Every row gives one point. Each copy is the shape, with its points in the same order, turned, moved and blurred by noise. Some copies are also mirrored. Which?

Shape (8 x 2):
38; 44
-13; 15
-48; 19
7; 8
-18; -28
44; -12
-37; -30
31; 34
Copy 1:
44; 29
-15; 15
-44; 31
6; 3
-27; -21
32; -31
-54; -18
39; 22
Copy 1 is: only turned
Copy 2 (8 x 2):
-47; -16
-2; 22
2; 60
-3; 11
38; 14
5; -34
39; 34
-38; -8
Copy 2 is: mirrored

Shape (6 x 3):
1; 32; 15
-21; 11; -17
-13; -9; 8
-16; 19; -29
51; -39; 27
-4; -3; -34
Copy 1 (6 x 3):
9; 12; 1
-27; -8; -9
-14; -19; 20
-25; -5; -23
46; -60; 33
-22; -30; -23
Copy 1 is: only turned
Copy 2 (6 x 3):
-6; 26; -30
-22; 30; 11
-20; -3; 1
-17; 41; 15
41; -43; -5
-3; 26; 30
Copy 2 is: mirrored

Shape, 10 rows:
19; 9; -9; 4
8; 23; -8; -16
-25; -13; 25; 34
-12; 0; 2; -7
-27; -12; -12; 0
-11; 34; -5; -13
-19; 60; -5; 57
-29; 14; -8; -16
23; -4; 6; 9
49; 5; 3; -16
Copy 1:
-4; 6; -11; 6
-18; 14; -2; -12
50; -13; 18; -14
-2; -7; 13; -19
1; -28; 8; -28
-11; 23; 0; -32
49; 39; -40; -39
-7; -2; 9; -41
5; 2; 2; 18
-24; 14; 1; 34
Copy 1 is: mirrored
Copy 2:
21; -11; -2; 9
4; -20; 18; 11
-12; 27; -29; -29
-9; -14; -3; -15
-16; -22; -22; -14
-18; -12; 18; 16
-25; 44; -20; 51
-30; -22; 2; -2
29; -3; -4; -9
48; -16; 24; 0
Copy 2 is: mirrored

Shape, 13 rows:
-32; -20; 3; -12; -13; 25; 11; 2
4; -5; -17; -6; 15; 21; 21; 27
2; 36; -6; 3; -28; -25; 22; -6
-26; 20; -16; -38; 23; 0; 20; 23
-30; -13; -12; -33; -26; -26; 2; 12
27; 29; 18; 20; -23; 7; -4; -17
-7; 10; 32; 8; -1; -13; -17; -23
-34; -7; -11; -35; 35; -31; -15; -23
23; -6; 6; -12; -18; 1; 32; -22
-34; 4; 7; 18; -10; -8; 31; -10
23; -11; -12; -17; 34; -35; -14; -17
-8; 36; -9; -2; -17; 18; -22; 23
-2; -25; 45; 6; 17; 15; -29; 14
Copy 1, 13 rows:
-14; 6; 39; -24; -6; -11; 9; -16
15; 12; 7; -11; 23; -3; 37; -2
-32; 27; -31; -18; -34; 4; 23; 5
-21; 22; 6; -50; 37; -17; 29; 8
-21; -5; 11; -44; -25; -30; 15; 16
-13; 6; -22; 10; -28; 38; 5; -7
-45; -12; -1; 5; -9; 18; -13; -4
-47; -28; -4; -42; 34; -28; -6; -9
-15; -10; -2; -11; -24; 18; 47; -19
-44; 23; 12; 2; -11; -13; 22; -16
-23; -49; -33; -8; 23; -10; 12; 3
5; 36; -6; -26; -3; 9; -18; 15
-12; -20; 42; 18; 18; 21; -14; 18
Copy 1 is: mirrored
Copy 2 (13 x 8):
-33; -24; 1; 2; -5; 5; 15; -15
3; -9; -11; -1; 8; 21; 21; 24
13; 46; 1; 13; -26; 5; 10; -19
-23; 22; -10; -29; 31; 15; 1; 5
-34; 12; 16; -23; -21; 16; -3; -7
41; 7; 6; 39; -17; -8; -3; -25
11; 4; 36; 32; 4; 12; -11; -21
-23; 10; 26; -14; 29; 53; -23; -19
26; -1; 10; 5; -21; 23; 36; -21
-25; 14; 17; 28; -4; 17; 22; -11
42; 4; 14; -7; 12; 60; -21; -2
4; 12; -27; 9; 4; -19; -18; 0
15; -42; 37; 19; 14; -8; -19; 20
Copy 2 is: mirrored
Copy 3:
-25; -4; 5; -25; -8; 17; 12; 2
3; 5; -1; -2; 27; 32; 13; 32
24; 36; 9; 14; -17; -18; 6; 5
-11; 36; -6; -30; 31; -4; 15; 35
-8; -4; -5; -40; -7; -31; 3; 13
21; 27; 34; 26; -13; 13; -22; -16
-11; 21; 38; 4; 11; -12; -22; -25
-21; 17; -9; -32; 50; -32; -14; -25
32; -2; 24; -4; 3; 9; 22; -16
-25; 20; 10; 11; -14; -7; 29; -10
23; 8; 3; -6; 56; -16; -23; -15
0; 36; 7; -2; -14; 19; -34; 24
-33; -19; 48; 0; 28; 11; -36; 11
Copy 3 is: only turned
Copy 4 (13 x 8):
-23; -13; -2; -4; -26; 6; 10; 27
5; -14; -2; -15; 17; 21; 20; 17
13; 27; 14; -28; -35; -6; 10; -26
-19; 32; 7; -29; 18; -6; 4; 31
-14; -9; 14; -30; -33; -33; -1; 24
37; 13; 5; 19; -31; 13; 8; -27
6; 10; 30; 29; -23; -12; -3; -24
-37; 1; 4; -3; 20; -43; -20; -4
20; 0; -21; 5; -24; -12; 37; -12
-33; 1; 23; -17; -27; 6; 28; -23
21; -13; 2; 1; 32; -44; -10; -22
21; 14; 12; -10; -24; 25; -27; 14
6; -21; 35; 50; 1; 6; -1; 25
Copy 4 is: mirrored

Shape (14 x 9):
-24; 5; -19; 2; 10; -21; 16; -13; 22
-12; 4; 15; -8; 10; 14; 30; -3; -16
20; -30; 13; 9; -32; -2; -32; 13; -23
2; -25; 21; -9; 29; 34; 29; 1; 13
-12; -14; 23; -3; -29; 12; 8; -1; -19
8; -22; -3; -20; 0; 39; -1; 21; 5
0; -25; 20; 15; 4; -1; 0; 32; 11
-13; 2; -6; 8; -2; 9; 2; 7; 16
20; -26; -28; -23; 32; -14; -16; 30; 10
13; 22; 6; 29; -8; 13; -19; 23; -7
9; 19; -6; 10; -5; -7; -13; -24; -6
-5; -7; -26; 28; -14; 13; -1; -24; -17
-10; 0; 9; 13; 31; 9; -16; 4; 10
-36; 23; -29; -29; -3; -25; 8; 12; -25
Copy 1 (14 x 9):
-21; 19; 7; -24; -19; 18; -15; 9; 13
-8; 24; 32; -10; 0; -5; 12; -1; -25
49; -33; 0; 9; -7; 11; -1; -4; -28
-1; 15; 41; -6; 35; 0; 29; -1; 2
14; -13; 35; -7; -17; 3; 11; -9; -32
9; -16; 9; -21; 27; -8; 28; -7; -6
6; -20; 19; 15; 11; -4; 0; 18; -2
-16; -7; 5; -9; -2; 0; -1; -8; 4
22; 1; -27; -24; 35; 6; -1; 33; 11
3; -10; -16; 23; -2; -16; -11; -27; -18
11; 20; -7; -7; -18; 14; -18; -26; -10
-3; 1; -7; -2; -20; 39; 12; -25; -19
-9; 4; 10; 2; 29; 11; -20; -8; -5
-16; 17; -12; -48; -25; -7; -16; 23; -38
Copy 1 is: mirrored
Copy 2:
-37; -13; 5; -1; -3; 1; 35; -9; -19
-5; 34; -10; 10; 9; 12; 30; 5; 0
7; 13; 2; 18; -16; -46; -32; 7; 10
13; 7; -13; -18; 34; 10; 29; 4; 18
-6; 35; -6; 9; -19; -17; 14; 8; 25
-2; 10; -12; -23; 11; 4; -17; 12; 21
-1; -1; 16; 10; 26; -24; 6; 25; 15
-25; -8; 4; 7; -3; 4; 8; 6; 9
-19; -3; 13; -32; 33; -18; -26; 4; -35
-4; 0; 10; 41; -6; 9; -22; 14; 3
-9; 5; 1; 25; -23; 2; -5; -22; -19
-17; -8; -40; 22; -25; -8; 4; -7; -7
-19; -6; 6; 20; 26; 0; 4; -15; 4
-60; 39; 8; -1; -13; 3; 10; 8; -37
Copy 2 is: mirrored

Shape, 15 rows:
-19; -23; -5; 23; 9; -26; 6; -20; -19; 4; 3
-31; 6; 27; 2; 20; -2; 6; -34; 9; -20; -8
19; -12; -18; -32; 2; -14; -13; -5; 7; -9; 0
14; -25; -28; 4; -5; 5; 10; -27; -1; 1; -24
-3; -18; -10; -30; -21; -3; -18; 17; 2; 15; 0
-2; 4; 9; -36; -24; 30; -17; 17; 8; 26; -5
5; -16; 21; 22; 20; -6; 28; -6; -15; -29; 24
8; 35; 17; -23; -9; 7; -24; 3; 33; 44; 7
-17; 34; 13; -20; -12; 20; -20; 9; 18; 6; -7
10; -17; -11; -11; -44; -37; 8; -34; -11; -18; -23
-26; -10; 39; 2; 22; -16; 51; -27; 23; -2; 1
18; -26; -1; 27; 29; -44; 50; 23; -18; -14; -33
26; -31; 6; -22; -10; -3; -41; 2; -14; 17; -26
-23; -23; 16; 31; 5; -24; 21; -19; 40; -24; -9
-15; -19; -2; 3; 40; -23; 24; 7; -8; -2; -10
Copy 1 (15 x 11):
-19; -30; -12; -1; 7; -23; 9; -4; -33; 3; -7
-36; -9; 20; -16; 23; -16; -21; -24; -7; -25; -1
30; -26; -7; -31; -9; 2; -17; -3; 6; -6; -18
2; -17; -29; -5; 4; 13; 5; -24; -3; 5; -38
4; -32; 6; -23; -28; -3; -11; 13; 27; 20; -25
-1; -7; 30; -20; -14; 8; -19; 11; 48; 32; -20
-9; -21; 10; 0; 12; 15; 18; -1; -32; -28; 26
22; 12; 31; -16; 7; -31; -15; 7; 54; 27; -4
-12; 19; 27; -27; -1; -9; -32; 12; 35; 5; -12
12; -18; 4; -15; -37; -12; 5; -41; -20; -9; -48
-34; -17; 26; -24; 42; -9; 40; -27; 6; -27; 10
7; -23; -10; -9; 20; 7; 56; 32; -42; -43; -37
26; -39; 16; 8; -5; -2; -21; 9; 12; 16; -50
-34; -18; -6; 3; 10; -23; 19; -13; 12; -52; -6
-16; -26; -7; -30; 29; -5; 13; 20; -23; -14; -17
Copy 1 is: only turned
Copy 2:
-33; -11; -18; 24; 9; -23; 12; -1; 0; -2; 12
-44; 10; 28; 0; 10; 2; 2; -32; 6; -16; 9
2; -18; -4; -24; 35; -10; -18; -1; 24; -7; -14
-13; -39; -24; 10; 8; 10; -13; -17; 17; 3; -28
-6; -24; 5; -24; 27; -1; -17; 25; 6; 19; -7
8; -14; 21; -37; 21; 31; -21; 18; 6; 34; -2
0; -13; 8; 30; 15; -4; 37; -13; -1; -27; 14
3; 24; 17; -31; 11; 17; -20; 9; 40; 47; 10
-7; 25; 23; -32; 4; 24; -25; 8; 10; 5; 0
-10; -45; -4; -12; -18; -35; -15; -16; -3; -2; -30
-35; -5; 25; 0; -2; 2; 55; -34; 23; -6; 9
-14; -6; -12; 39; 23; -21; 60; -4; -6; -6; -56
1; -29; 13; 0; 47; -9; -37; 1; -2; 45; -28
-43; -14; 34; 23; -11; -10; 25; -7; 30; -24; -16
-32; -1; -6; 11; 34; -10; 32; -4; 3; -6; -16
Copy 2 is: only turned

Shape, 18 rows:
22; 13; -2; 2; -22; -11; -42; 10; -9; 16; 5; -10
-44; -26; -56; -11; 16; -2; -11; 7; -4; 21; -1; -29
-10; -32; -16; -44; 20; 33; -9; 11; -16; -53; 38; -46
2; -8; -4; 12; -4; -36; 1; 8; -9; -6; 3; -14
38; 0; 8; -2; 10; -8; -3; 6; -15; 2; -20; -9
13; 15; -15; 9; -2; 8; -27; -46; -20; 7; -16; -17
-4; -49; -25; 29; -1; -25; 26; -2; 4; -8; 9; -2
-34; 24; -39; 16; 23; -9; 21; -13; -8; 18; 3; -3
29; 8; 16; 7; -14; -5; -13; -3; -29; -13; -43; -45
3; 21; -25; 36; -5; -15; -3; 9; -36; 16; 17; -8
-12; 3; -6; 24; 7; 24; 7; 11; 9; -10; 20; 14
8; -20; -6; 5; 3; -11; 12; 30; 22; 16; 33; 3
7; 15; 3; -6; 14; -4; -9; -5; -28; 28; 15; 2
-25; -19; 28; 31; -5; 8; 36; 3; -17; 26; -19; 13
-12; -4; -29; -7; -21; -30; 16; -12; 12; 11; 13; 10
21; -1; 1; 33; -16; -3; 30; 0; -8; 25; -6; -33
-40; -37; -3; -39; 20; -35; 6; -23; 21; 21; 12; 14
5; 49; 11; 35; 20; 5; -9; -30; 1; 14; 22; -30
Copy 1 (18 x 12):
-50; 6; 3; 2; 4; -16; -5; 0; -9; 14; -37; -12
-9; -23; 24; -60; 16; -9; -7; -16; 25; -20; -16; 28
2; -25; 5; -39; 14; 31; -42; 23; 13; -54; -5; -52
-12; 3; -16; -20; 1; 10; 4; 18; -1; 25; -22; 6
-26; 39; -15; -11; -2; -5; -26; 22; -10; 6; -9; 3
-17; 25; 12; 14; 42; -14; -17; 2; -17; -11; -28; 21
22; -10; -7; -25; -16; 23; -16; 18; 27; 25; -30; 30
-7; -10; 7; -9; 14; -4; 18; -1; 10; -13; 16; 53
-30; 55; 4; -13; 31; 22; -18; 15; -30; 13; -24; -11
-47; -9; -19; 1; 10; 17; 2; -9; -4; 8; -14; 36
-11; -17; 19; 7; -31; 14; -8; 12; -3; -11; 2; 16
-19; -16; -1; -14; -35; -4; -16; 12; 33; 21; -7; -3
-29; 4; -17; 0; 8; -24; -18; -6; -9; 1; 5; 5
14; 16; 10; -9; -27; 18; -20; -27; -19; 37; 21; 30
13; -4; -8; -8; -3; -15; 22; -3; 29; 9; -23; 14
-27; 31; 3; 5; 7; 27; -16; -7; 19; 35; -2; 20
44; -23; 3; -36; -2; -55; -7; 5; 17; 12; -3; 4
-42; -1; 18; 38; 36; -1; -4; 27; -7; 10; 19; 20
Copy 1 is: only turned
Copy 2 (18 x 12):
17; 31; 9; -10; 7; -1; 10; -18; -8; 14; 23; -7
7; 12; -7; 25; -2; 16; -48; 47; 17; 9; 13; -44
-56; -7; 22; -39; 31; 28; -35; 22; 34; -26; 30; -39
17; -9; 17; -16; -18; 10; -27; -15; -12; 7; 14; -19
22; 8; 12; -35; 0; 14; -11; 2; -29; -12; 14; 13
34; 5; -4; -22; 46; -1; -13; 8; -11; 20; -8; -5
11; -22; 1; -5; -26; 54; -53; -6; -5; 12; -14; -19
19; -35; -16; 33; 6; -8; -35; 20; -17; 5; 2; -21
53; 1; 41; -52; 17; 5; -4; 11; -3; -5; 21; 5
27; -17; 7; 21; 13; 9; -20; -19; -17; 23; 33; -1
-11; -19; 3; 20; 2; 14; -17; -15; 6; -16; -12; 8
-18; -5; -13; 2; -41; 26; -17; -11; -4; 0; 14; -5
-9; 1; 3; -1; 11; -10; -7; 8; -33; 21; 18; 2
13; -31; 37; 15; -29; 16; -11; 24; -17; 16; -28; 25
13; -13; -15; 8; -16; 21; -7; -4; -19; 14; -11; -49
39; -33; 3; -17; -16; 24; -1; 7; -2; 23; 17; 18
-31; 5; -13; -10; -39; -1; -36; 29; -26; 18; -38; -52
18; -32; -19; -12; 23; -41; -12; -13; 8; 22; 10; 19
Copy 2 is: only turned
